Every row gives one point. Two turns around zero, p and q, are shown by what they do to some points. Where does a point land after both, in the order given? Backwards means that the second turn is done in reverse. Each puzzle has new turns, and all numbers are rounded.
In the rows, zero is written as 128.

Turn p:
[111, 123] -> [110, 130]
[176,  95] -> [159,  79]
[ 98, 166] -> [116, 175]
Turn q:
[121, 103] -> [105, 140]
[179, 106] -> [95, 83]
[150, 110] -> [105, 111]
[112, 175] -> [177, 133]
[ 77, 146] -> [157, 174]
Where do these land?
p, then q: [140,  82] -> [ 84, 146]
p, then q: [118, 169] -> [167, 112]
q, then p: [101,  94] -> [117, 170]
q, then p: [152, 167] -> [145,  85]

Turn p:
[110, 142, 150] -> [120, 116, 100]
[147, 140, 153] -> [154, 130, 107]
[127, 111, 169] -> [129, 155,  93]
[128, 120,  40] -> [109, 110, 213]
Turn q:
[185, 148, 110] -> [ 89, 162, 164]
[133, 102, 105] -> [112, 100, 142]
[176, 114, 145] -> [ 79, 144, 119]
[ 46, 152, 130] -> [211, 112, 115]
[108, 102, 158] -> [131, 110,  88]
[120, 151, 120] -> [147, 140, 141]
Where do these land?
p, then q: [146,  85,  75] -> [147, 173,  77]
q, then p backwards: [155, 109, 123] -> [ 98, 121, 116]
p, then q: [111, 161, 176] -> [116,  91, 174]
q, then p backwards: [136, 150,  93] -> [146, 114,  93]
q, then p: [ 92, 134, 173] -> [151, 118, 180]

Turn p:
[112, 136, 131, 148] -> [129, 147, 123, 147]
[ 88,  80, 148, 165] -> [116, 119,  77, 181]
[151, 177, 121, 117] -> [144, 155, 162,  96]
[175, 163, 159, 150] -> [152, 171, 109,  82]
[ 87,  79, 110,  70] -> [121,  50, 149, 162]
[155, 134,  98, 119] -> [105, 128, 149, 100]
Turn q:
[140, 147,  91, 130] -> [130, 141, 109,  91]
[142, 116, 129, 110] -> [121, 110, 142, 118]
[113,  86,  86,  85] -> [ 60, 124, 142, 102]
[107, 114, 192,  68] -> [120, 120, 212, 163]
[151, 153, 185, 170] -> [195, 112, 121, 165]
[119, 125, 119, 174] -> [131, 133,  84, 146]
[125, 155,  94, 159] -> [139, 155,  87, 111]
Where do these land?
p, then q: [ 93, 109, 102, 116] -> [121, 121, 106, 171]
p, then q: [121,  83, 145,  62] -> [ 80,  63, 123, 140]
q, then p: [143, 153, 144,  99] -> [158, 119, 113, 101]
q, then p backwards: [118, 131, 155, 115] -> [105, 145, 117, 119]
p, then q backwards: [142, 193, 143, 143] -> [112, 194, 124, 113]
q, then p: [151, 102,  72, 202] -> [ 49, 104, 182, 142]
p, then q: [127, 124, 135, 159] -> [131, 151, 112, 114]

Turn p:
[129, 134,  76, 156] -> [121,  85,  99, 156]
[128, 150, 195, 113] -> [166, 169, 149,  88]
[155, 157, 141,  94] -> [132, 116, 147,  79]
[103, 141,  90, 119] -> [104, 115,  89, 124]
[125,  57, 137, 158] -> [116, 154, 157, 194]
Turn q:
[148, 140, 167, 128] -> [136, 112, 157, 157]
[125,  87, 113, 138] -> [146, 156,  98, 129]
[ 88, 129, 128, 101] -> [101, 105,  96, 129]
[ 98, 116, 123, 147] -> [106, 152, 109, 134]
[118,  81,  86,  60] -> [161,  98,  53,  95]
[131, 151, 152, 178] -> [107, 157, 171, 150]
[188, 191, 127, 145] -> [139, 118, 211, 101]
Where do these land?
q, then p: [128,  88, 142, 116] -> [132,  89, 129, 149]
p, then q: [ 96, 139, 186, 142] -> [134, 103, 183,  97]
p, then q: [202, 160, 111, 125] -> [183, 119,  89, 176]
p, then q backwards: [ 88, 102, 127, 133] -> [ 99, 104, 138, 156]
q, then p: [143, 168,  66,  96] -> [ 69, 155, 157,  88]
q, then p backwards: [112, 111, 136, 157] -> [100, 104, 136, 131]
